Every row gives one point. Each copy is the shape, with its points in the same order, turned, moved and blurred by noise. Some copies are also mirrored. Which?

Shape:
[[-32 -11]
 [-61  -9]
 [ 18  10]
 [ 75  -6]
 [-50  48]
 [-19 -29]]
Copy 1 (6 x 2):
[[-18  21]
 [-28  52]
 [-32 -27]
 [ -1 -77]
 [-84  35]
 [-10  16]]
Copy 1 is: mirrored
Copy 2:
[[ 35  38]
 [ 47  61]
 [-12   5]
 [-28 -44]
 [ -7  85]
 [ 40  14]]
Copy 2 is: mirrored
Copy 3 (6 x 2):
[[ -2  23]
 [-32  39]
 [ 26 -25]
 [ 84 -46]
 [-52 -18]
 [ 13  28]]
Copy 3 is: mirrored
Copy 4:
[[ 38   0]
 [ 68  11]
 [-17  14]
 [-67 -15]
 [ 44  63]
 [ 26 -16]]
Copy 4 is: mirrored

Shape, 7 rows:
[[  5  55  28]
 [ 25 -18 -46]
 [ 24   7  46]
 [ 29 -31 -56]
 [ 72  26 -47]
 [-35  24   4]
 [ 20  23  43]]
Copy 1:
[[ 25  32  59]
 [-30 -56  34]
 [ 51   1  35]
 [-34 -76  29]
 [-17 -51  98]
 [-14  24   7]
 [ 46  12  48]]
Copy 1 is: mirrored
Copy 2, 7 rows:
[[ 61  68   6]
 [ -6  -1 -38]
 [ 79  24 -10]
 [-13 -14 -45]
 [ 10  46 -88]
 [ 19  43  34]
 [ 75  38  -6]]
Copy 2 is: only turned
Copy 3:
[[ 17  41  23]
 [ 10 -39 -49]
 [-13  -3  37]
 [  6 -50 -58]
 [ 68 -37 -22]
 [-21  42 -22]
 [ -4  10  36]]
Copy 3 is: only turned

Shape (8 x 4):
[[ 56  63  -3  33]
 [ 32 -27  46  42]
 [-40 -11  30  -4]
 [-23 -27  39 -15]
 [ 71 -39 -48  28]
 [-35 -38  13  30]
 [-44  38  -6 -55]
 [ 66  22  25 -70]]
Copy 1:
[[ 29 -17  60  32]
 [  1 -48  29 -54]
 [-39  19 -12 -41]
 [-24  11 -19 -52]
 [  8 -95 -15  29]
 [-65 -19  -6 -41]
 [-24  66 -23  13]
 [ 83  20 -28  -2]]
Copy 1 is: only turned
Copy 2:
[[-10  48   5  68]
 [-29 -55  16  54]
 [-23 -35  15 -28]
 [ -5 -51  18 -14]
 [ 21 -29 -67  77]
 [-46 -55 -18  -4]
 [ 17  25   4 -59]
 [ 83   9  37  27]]
Copy 2 is: only turned

Shape, 13 rows:
[[  -8   20    4   -2    6   26   -6    3]
 [ -21    8    3    6  -11  -71   -7   11]
 [ -32  -59    7   16    4   36   30  -22]
 [  23   -9  -46   -8   -3   20  -17    6]
 [ -25   16    7   21   -1   51   12  -61]
 [ -28    2   -3    2   -9    9  -28  -10]
 [ -28   11    1  -23   10  -10   -2   10]
 [  -4    7    8   18    9   27  -16   12]
 [  41    5  -11   24   12   -4  -11  -11]
 [  54  -13   -9   -8  -26    0  -22    4]
 [  42  -57    1 -121   15   12   61  -11]
 [   6   24    5  -10  -27   57   80  -36]
 [ -22   25  -13   10   11   14   22  -15]]
Copy 1:
[[ -6   5 -27  11   1  10  21  -5]
 [ -4 -26  34  43  -9 -13 -14 -48]
 [-31  -7  -7  37  63  11  14  50]
 [ -1  20  -9   2 -14 -37 -13  34]
 [ 18 -11 -58  33  41  18  45  26]
 [-15  -8  -3  24  -1 -10  34   6]
 [-23 -17 -13   6   7  -8   7 -29]
 [ -4  27 -13   7  -1  14  23   2]
 [ 43  25  -1  14   7  -4  -7  10]
 [ 30   0  12 -11 -24  -4  -7  35]
 [-25 -54  -2 -98  62  -9 -54  44]
 [ 12 -47 -73  14  37  53 -21  35]
 [ -5  -5 -48  29  29  -2   7  -9]]
Copy 1 is: mirrored
Copy 2:
[[-19  -6 -11   3 -25  24  -8   6]
 [ 56 -32 -17  -3  33   6   0  -5]
 [-39  46 -20  45   8 -30 -11  -2]
 [ 10   2 -26  11 -63  -5   9  -6]
 [-62   3 -20  20 -16  11 -56 -26]
 [ -5 -17 -36  19 -10   9 -21  15]
 [ -1 -13 -20 -19   2   6   3  14]
 [-11   6 -12  23 -25  35  -4  11]
 [ 28  16  -4  12 -42  27 -19 -27]
 [ 41  -2  16  20 -63  -7 -14   4]
 [ -8  56  39 -73 -43 -96   3  23]
 [-75  -9  41   0 -22 -26 -17 -48]
 [-28  -9 -22  -5  -4  14  -5 -30]]
Copy 2 is: mirrored

Shape, 15 rows:
[[-17 -33  63 -16   1   0 -21   0 -60]
 [-27  -4 -11  -6  24 -18  46  37 -60]
 [  0  49 -61 -18  40 -64 -44 -11 -19]
 [ 50 -19 -25  59 -33  23 -10 -29  65]
 [ 59 -32 -19  17 -24  22 -59 -28  13]
 [ 16 -61 -10  15 -14  47 -43  28  19]
 [-26  -5  39  14 -19 -33   7  -6 -57]
 [ 33 -54 -24  59 -50   8 -91  -6   4]
 [-31  -1  -5 -74 -45 -24  55  12 -13]
 [-22  82 -11   5  21  -2 -64   5 -11]
 [ 88 -59 -20  50 -63  67 -58   0  36]
 [-82 -29  13  -4 -37 -15  12  12 -46]
 [-33  -7   8   0 -47   5  -1   1 -79]
 [-46 -17  53  -4 -17 -51 -12  40 -35]
 [-37  43 -48 -12  62 -24 -44 -58   3]]
Copy 1:
[[ -17  -30   31   -6  -30  -37  -27  -26  -57]
 [   2    8    8   28  -64  -35   33   34  -68]
 [ -23    2   40   95   40   18   47   44  -43]
 [ -52    4  -49  -36   47   -1   10   48   41]
 [ -63   -1  -18  -28   59   33  -21   19  -17]
 [ -54   53  -23  -27   12  -17  -50   11  -16]
 [  -5  -47   25   -1  -49  -33    2   26  -41]
 [-100  -11  -13  -10   29   14  -66   37   18]
 [  33   21   68  -25  -22  -25   57   54  -53]
 [ -27   -9   40   85    1   50   38  -16   -5]
 [ -75   12  -51  -82   46   50  -48   34    3]
 [ -19    9   69    0  -68  -54   10   20  -17]
 [ -38  -24   38  -13  -69  -19   14   17  -48]
 [  23  -20   49   32  -50  -38  -42   25  -22]
 [ -47   12   46   91   51  -19   75  -25  -12]]
Copy 1 is: mirrored
Copy 2, 15 rows:
[[ -35  -52  -10   31   15  -38   33  -32    4]
 [  -8   30  -35   24   36  -47   70   10   31]
 [ -26   38   53  -15  -59  -40   36   36   72]
 [  48  -26   12  -90  -13   33  -28   12   13]
 [  32  -50   40  -55  -35  -26  -46  -12    6]
 [  12  -57  -16  -38   18  -33  -50   27   -9]
 [  -6  -34   -8   20   10  -16   72  -26   42]
 [  28  -90   17  -58  -19  -29  -50    0   60]
 [  48  -10    4   27    8  -35   99   42  -29]
 [ -34   14   58   46  -18   12   -9   40   54]
 [  62  -77   26  -80   17   -8  -88  -10   -9]
 [  18  -55  -48   42   19  -17   69   18   37]
 [  35  -33  -13   51   13  -39   37  -28   41]
 [ -37  -67    1   27   38  -15   84   11   28]
 [ -32   27   12   19 -102    2    9   39   48]]
Copy 2 is: only turned
Copy 3, 15 rows:
[[-33 -16  52  -1 -14  -8  29  72  30]
 [ -7  21  39  39 -31 -35  63 -18  26]
 [ 58  41  61 -39  -7 -67 -13 -43  11]
 [ 48 -22 -76 -31  16  23   7   1 -51]
 [ 17 -17 -33 -70 -25   2 -12  28 -30]
 [ 20 -22 -34 -58 -46  16  60  26  10]
 [  5   7  40  43  12 -33  27  55  11]
 [ 65 -19 -58 -66 -45 -13   5  74 -22]
 [-35 -19  27   3  47 -75  80 -12   0]
 [ 42  81  35 -53  23 -10   2   7  41]
 [ 19 -26 -99 -78 -38  26  28  53 -66]
 [ 10 -13  14  27   8 -65  74  60  55]
 [-23  17   4  20  -4 -60  40  59  22]
 [ 28  -6  75  13   5 -37  71  72  12]
 [ 46  11  24 -30  19 -25 -42 -48  73]]
Copy 3 is: mirrored
